Rows are points. Each copy is the shape, with its points in the same order, stretched, turned, moved and blurred by noise. Is it also mirrored, or only turned?

Shape, 7 rows:
[[ -5   2   6]
 [  8  -7  -2]
 [ -2  -7 -26]
 [-21 -29  16]
 [ 15 -28  60]
 [ 16  16  -2]
 [ 10  59 -21]]
Copy 1, 7 rows:
[[ -2  -9  21]
 [ -5 -20  20]
 [-18 -18  16]
 [  4 -13  50]
 [ 37 -36  44]
 [  3 -24  -4]
 [ -1  -1 -32]]
Copy 1 is: only turned
Copy 2:
[[ -2  15  -3]
 [ -3  -7   6]
 [ 15 -27 -10]
 [ 33  10  14]
 [-10  29  52]
 [-26   6  -8]
 [-53   7 -54]]
Copy 2 is: mirrored

Shape:
[[  1 -26   8  19  -6  12]
 [  9  10   1  16   4  -8]
 [ -9  20  11 -10  30 -20]
 [ 38  -5   6 -14   3  34]
 [ 10 -21  -9  -1 -21 -19]
 [-23  19 -40  18  34 -19]
 [ 17  23   5 -34 -10  20]
 [  1  23 -21  -1  23 -21]
 [  0   3  29 -29 -23  19]
 [ 21 -46   8  -6   6  32]]
Copy 1:
[[-19  -2  -2   0 -28  18]
 [ 19   7  -3  -6 -12  -9]
 [ 24  18  26 -12  21 -15]
 [ 19 -44  -1 -25  -7  28]
 [ -6   3 -35  16   1  10]
 [ 30   2  36  50  -6 -25]
 [ 28 -39  -6 -19  23 -11]
 [ 44  -3  12  17   7 -18]
 [ -7 -24 -11 -25  19  -5]
 [-22 -29   1  -4 -19  54]]
Copy 1 is: mirrored
Copy 2 (10 x 6):
[[ -6 -16  31   1 -23 -13]
 [ 24  -5  -2  -3 -10  -4]
 [ 27  17 -17 -28   1  19]
 [ 17  17  47   9  13 -32]
 [ 11  10 -11   1 -37 -24]
 [ 22 -22 -44 -44   3  -5]
 [  6  25  11  10  25 -17]
 [ 29   0 -33 -23   1  -5]
 [-14  31  31  17   2  -5]
 [ -6   7  60 -11 -15 -40]]
Copy 2 is: mirrored

Shape:
[[-24  29   9  -1 -34 -23  -4 -15]
 [-13   1  27 -20  40   0  25 -12]
 [ 18 -11 -19  19  -7  15 -10 -24]
 [  4   7   0 -42 -21 -43 -10  23]
 [-28 -19   0  15  -2 -26  -3  19]
 [ 21  26   3   2 -54  17  -2  -1]
 [-23  -5   1  18   0  14  -2  36]
 [-20  -4 -14   4  -4  13 -25  13]
 [  3   8   2 -14  25  40 -13 -13]
 [-12 -29   1   4   6   3 -16 -19]
 [-40 -11 -20  -7   5   6  37 -16]
 [  0   4  15 -26  23  -2   6 -26]
 [  7 -26  22  -2  10  36 -13  -7]]
Copy 1, 13 rows:
[[ -6   3 -19 -15 -26   9  18  -4]
 [ 10  21  11  -9 -10 -44   8  26]
 [-13  10   3  27  24  -5 -11 -18]
 [-31 -24   0 -52 -14 -21   4 -12]
 [-12 -31 -19  20 -22 -33  -6  20]
 [ -1  -8  18 -14  -2  39  -3 -12]
 [ 12 -38 -10  19 -17 -17 -28  33]
 [  4 -18 -21   5  -7 -19 -27   0]
 [ 17  28   2  -6   8 -24 -28  -1]
 [ -4   7  -8  22  -5 -36 -14 -13]
 [ 20 -17 -19  22   8 -42  30  16]
 [ -2  34   9 -19  -2 -34   6  -1]
 [ 11   9  19  12  -9 -24 -34  -5]]
Copy 1 is: mirrored
Copy 2, 13 rows:
[[-14  23 -14  22 -22 -32  30  14]
 [ 15 -10 -26  -5  45  -4  31  10]
 [ -6   7  12  21 -24  28  -4  -9]
 [  1  13   0  -4   2 -58 -37  25]
 [  8   9   7  16  -1 -41  17 -32]
 [-27  20  31   7 -21   3  12  26]
 [-20  12  19   6  25 -16  33 -31]
 [-25   0   7  23  15  -9   4 -21]
 [-18  -8  -5  17  45  32  11  10]
 [ -2 -16   4  31   0   4   8 -13]
 [-17 -20 -33 -31  -4 -15  21 -10]
 [  7  -8 -21   9  25   4   9  23]
 [ -6 -24  29  27  32  27  13   1]]
Copy 2 is: mirrored
Copy 3 (13 x 8):
[[ -4  31  29  18 -28 -38 -10  15]
 [-51   2   2 -17  42 -11   6 -14]
 [  9 -35   3  19 -17  23  -2  -8]
 [ 13  17 -13 -23 -13 -33 -34  20]
 [-14  11   3  28   1  -6 -40  29]
 [ 48  22  27  13 -26  -1   7   6]
 [ -3  30  -4  39   6  21 -23   9]
 [ -5   9 -21  27 -22  28 -18   1]
 [-23  -6 -20  -7   0  38  18 -35]
 [-23 -20  -4   9 -13  30 -12  17]
 [-32 -14 -19  20  26 -24  21  10]
 [-33 -10  -1 -23  14  -7   5 -14]
 [-12  -7  -1  -4   2  60   2   6]]
Copy 3 is: only turned

Shape (14 x 11):
[[-15 -20  14   1  -4  -3  -6  15  24 -23 -11]
 [  1   2 -15 -20   2   1 -23 -13  20   1 -12]
 [-12 -18  -1   6 -13  14 -24   5   6 -26  14]
 [ 25  26   6  -8 -36  28  17  11  20 -17 -20]
 [  2 -25  -7   9  -4   6  -3  14  23  -9  11]
 [ 23  32  10 -17 -35   3  15  11  29 -22   3]
 [-16 -32   9 -18 -20   9   5   2  14 -17  11]
 [-19 -27 -11   2  -8   1  13   7  12 -32  11]
 [-11  22   6 -13  13   9 -10 -24  11  34  -7]
 [ 20  15   7   4 -41  -6   8   0  13 -12  -9]
 [ 15  10   3  -7  15   9 -11 -19  -1 -16 -10]
 [ -5  18   1 -14  20   2 -21   0   2   8  -2]
 [-11  12  -7 -18 -38   8  26  20   4 -15 -19]
 [ 15   9   4 -24  17   2 -18  -7  -7  21  -9]]
Copy 1 (14 x 11):
[[  7  31 -15  -1  28  -6  -7  -2  15   1  13]
 [-12   3  -9 -14  -3 -13 -22 -13  31 -15  -2]
 [-22  29 -11  19  22   6  -5 -24   2 -11  -3]
 [ 16  10  -8 -33  30  42  -1  26  20 -27  -6]
 [  0   8 -10  -1  27  -5   7 -25   8  -3   1]
 [-11   5 -23 -35  36  20  12  25   8 -47  16]
 [-14  18  -2  -9  35 -13  -2   6  -4   7   0]
 [-10  34  -2 -15  28  -4  12 -16   2  15   3]
 [ -4 -21   4 -11 -21   5 -37   4  16  -5  29]
 [  1  13  -1 -13  20  23  18  27  23 -31   9]
 [  8  11  -3 -10 -11   9 -19 -20   4 -22  -5]
 [-10  -7 -23  -3 -21   7 -23 -19   5 -16  16]
 [ -7  16 -12 -40  21  27   6  37  22   7  -3]
 [  2 -22 -15  -3 -26   2 -19  -9   2 -22   0]]
Copy 1 is: only turned
Copy 2:
[[ 28  -2  23  -7  -6 -15  -8 -23  15 -12   7]
 [ 25   2   0   7  10   6  11   7  16  -7  14]
 [ -7   8  20  -2 -15  -7   6 -22  11 -16  30]
 [ 11   4   7   0  -6   9  39 -35  -5 -18 -36]
 [ 21   3  13 -10 -13 -16   7 -22   0   1  17]
 [ 12 -20  14   2 -10  12  38 -36   7   3 -21]
 [  4  -4  30 -29  -9  -4   9 -20  26   0  15]
 [ 14 -16  26 -23 -21  -9   5 -19   7 -15  13]
 [  0  17  -4   3  34   4  12  28   4  18  -3]
 [  8 -12  -4   1 -16  -4  25 -34  12  -5 -25]
 [  6  -7  -7   0  26   6   3  -4  -8 -11   2]
 [ -1  12   7  10  23  10  -2   9  -6   8   6]
 [ -1  -3  22 -11 -31  17  21 -24  15 -20 -33]
 [  4  11 -15  -3  30  19  -5   6  -4  15   4]]
Copy 2 is: mirrored
Copy 3:
[[ -9   4   4  43 -13   5  20  23  13  11  -3]
 [ 23  -1   3  19  11  11   0   7  11 -21 -19]
 [ 19  -6  -4  16 -17  13  28   7  25  15   3]
 [ 21  -4  13   2 -29  43  10  21 -46   4  36]
 [ 10   3  10  17  16  14  30  25  13  13   2]
 [ 33   4  10  -6 -29  20  23  27 -60   7  10]
 [-10   4  16   6 -13  27  37   8  12  13 -21]
 [-15  -1 -17   5  -1  14  31  26  19  12  -8]
 [ 13  25  31 -10  10  -8 -14 -13  12 -34 -13]
 [ 19 -26  13  -3 -22  14   3  20 -43   5  16]
 [  9 -11  -5   9  -2   5  18  -6  -2 -29  11]
 [ 20  20  -1  10   6  -7  -3  -9   4 -14  -7]
 [ -7   3 -13  -3 -25  40 -10  21 -32  23   6]
 [ 14   3  16   7  17   9  -2 -19 -13 -20 -10]]
Copy 3 is: mirrored
